Each row is a point. Two turns around zero, p and q, are shown by what they do to some points. Write where each new point lands after one turn and then the other. Backwards means that the second turn is done in reverse. Each puzzle has new turns, and all numbers are rounded.

Turn p:
[0.22 0.31] -> [0.22 0.31]
[-0.16 -0.61] -> [-0.15 -0.61]
[-0.06  0.30] -> [-0.06  0.30]
Turn q:
[ 0.43 -0.49] -> [-0.54 -0.36]
[-0.36  0.16] -> [0.21 0.34]
[-0.11 -0.02] -> [-0.01  0.11]
[ 0.36 -0.13] -> [-0.18 -0.34]
[-0.32  0.48] -> [0.52 0.25]
Where do these land?
p, then q backwards: [0.08 0.08] -> [-0.09  0.07]
q, then p: [-0.38  0.30] -> [0.34 0.34]
p, then q: [ 0.50 -0.52] -> [-0.58 -0.43]
p, then q: [-0.40 -0.15] -> [-0.10  0.42]
q, then p backwards: [0.19 0.29] -> [ 0.26 -0.23]

Turn p:
[ 0.11 -0.24 -0.61] -> [ 0.28 -0.36  0.48]
[-0.20 -0.09  0.44] -> [-0.29 -0.01 -0.39]
[0.05 0.33 0.22] -> [-0.01  0.37 -0.15]
[ 0.38 -0.32 -0.43] -> [-0.01 -0.25  0.61]
[-0.10  0.33  0.64] -> [-0.26  0.45 -0.51]
[-0.24 -0.01 -0.26] -> [ 0.28 -0.21 -0.04]
Turn q:
[-0.14 -0.48  0.40] -> [ 0.55 -0.07  0.32]
[-0.17  0.53  0.06] -> [-0.14  0.44 -0.31]
[ 0.17  0.00 -0.68] -> [-0.63 -0.28  0.11]
[ 0.14 -0.04  0.22] -> [ 0.22 -0.09 -0.12]
Where do these land?
q, then p: [-0.04 -0.46 -0.05] -> [-0.46  0.00 -0.07]
p, then q: [-0.03  0.15  0.12] -> [-0.17  0.06 -0.08]
q, then p: [0.06 0.45 0.79] -> [0.43 0.33 0.74]
q, then p backwards: [-0.09  0.07 -0.48] -> [ 0.32 -0.27  0.27]
p, then q backwards: [ 0.54 -0.13 -0.29] -> [-0.39 -0.42 -0.26]
p, then q backwards: [-0.45 -0.09 -0.09] -> [ 0.42 -0.02  0.21]

Turn p:
[-0.25  0.10 -0.30  0.19] -> [ 0.21 -0.02  0.38  0.09]
[-0.23  0.38  0.19  0.07] -> [ 0.36  0.22  0.00 -0.24]
[ 0.99 -0.33  0.19  0.08] -> [-0.54  0.15 -0.68  0.60]
[-0.20  0.09 -0.08 -0.56] -> [-0.28  0.02  0.21 -0.49]
[-0.31 -0.23  0.00  0.21] -> [ 0.24 -0.36  0.09  0.04]
Turn q:
[ 0.19 -0.32 -0.74 -0.43] -> [-0.53  0.66 -0.22 -0.33]
[ 0.35 -0.22  0.14 -0.04] -> [-0.36 -0.21 -0.10  0.08]
[-0.15  0.47  0.30  0.57] -> [ 0.57 -0.50  0.27 -0.12]
[ 0.21 -0.17  0.12  0.16] -> [-0.14 -0.27 -0.14 -0.01]
[-0.36  0.17  0.41  0.35] -> [ 0.55 -0.32  0.03  0.20]
[-0.21 -0.28 -0.42 -0.50] -> [-0.19  0.68 -0.21  0.05]
[-0.03  0.35  0.19 -0.10] -> [ 0.11 -0.05  0.37  0.13]
Where do these land?
q, then p backwards: [ 0.47  0.29 -0.06  0.12] -> [-0.30 -0.18 -0.22 -0.39]
q, then p: [ 0.13 -0.69  0.26 -0.28] -> [ 0.41 -0.21  0.59  0.29]
q, then p: [0.13 0.61 0.29 0.07] -> [ 0.01 -0.23 -0.65 -0.06]
p, then q: [-0.42  0.25  0.21  0.45] -> [-0.59 -0.29  0.16 -0.15]
q, then p: [-0.14 -0.44 -0.23 -0.38] -> [0.28 0.32 0.48 0.01]
q, then p: [-0.17 -0.03 -0.47  0.03] -> [-0.21  0.37  0.16 -0.21]

Turn p:
[-0.58  0.11  0.36  0.00] -> [-0.20 -0.54  0.03  0.39]
[ 0.22 -0.11 -0.09  0.37] -> [0.18 0.37 0.12 0.15]
[ 0.62 -0.33 -0.28 -0.55] -> [ 0.12  0.37 -0.52 -0.68]
[-0.50  0.26 -0.25  0.12] -> [-0.46 -0.15  0.39  0.13]
[ 0.10 -0.10  0.05 -0.17] -> [ 0.05 -0.01 -0.19 -0.11]
[0.30 0.72 0.09 0.07] -> [ 0.41 -0.23  0.56 -0.31]
[-0.16 -0.55  0.12  0.17] -> [-0.10  0.19 -0.37  0.44]
Turn q:
[ 0.34 -0.20 -0.05 -0.52] -> [-0.12  0.61  0.03 -0.19]
[-0.40  0.39 -0.21  0.43] -> [ 0.42 -0.51 -0.01  0.32]
[0.08 0.44 0.23 0.26] -> [ 0.10 -0.37  0.41 -0.08]
[ 0.43 -0.42  0.14 -0.11] -> [-0.33  0.26 -0.13 -0.45]
[-0.15 -0.48  0.16 -0.46] -> [-0.48  0.43 -0.21  0.19]
[-0.30  0.28 -0.27  0.39] -> [ 0.41 -0.41 -0.09  0.22]
Where do these land?
p, then q: [-0.71  0.00 -0.36  0.04] -> [-0.23 -0.42 -0.21  0.60]
p, then q: [ 0.42 -0.24  0.13 -0.04] -> [ 0.36  0.21  0.13 -0.25]
q, then p: [-0.03  0.63 -0.14 -0.33] -> [ 0.70 -0.10  0.11  0.12]
q, then p backwards: [-0.54 -0.36  0.23  0.09] -> [-0.57 -0.35  0.14 -0.08]
p, then q backwards: [0.50 0.19 0.06 0.41] -> [ 0.19  0.48 -0.36 -0.26]
p, then q backwards: [ 0.36 -0.23  0.09 -0.17] -> [ 0.14 -0.18 -0.41  0.05]
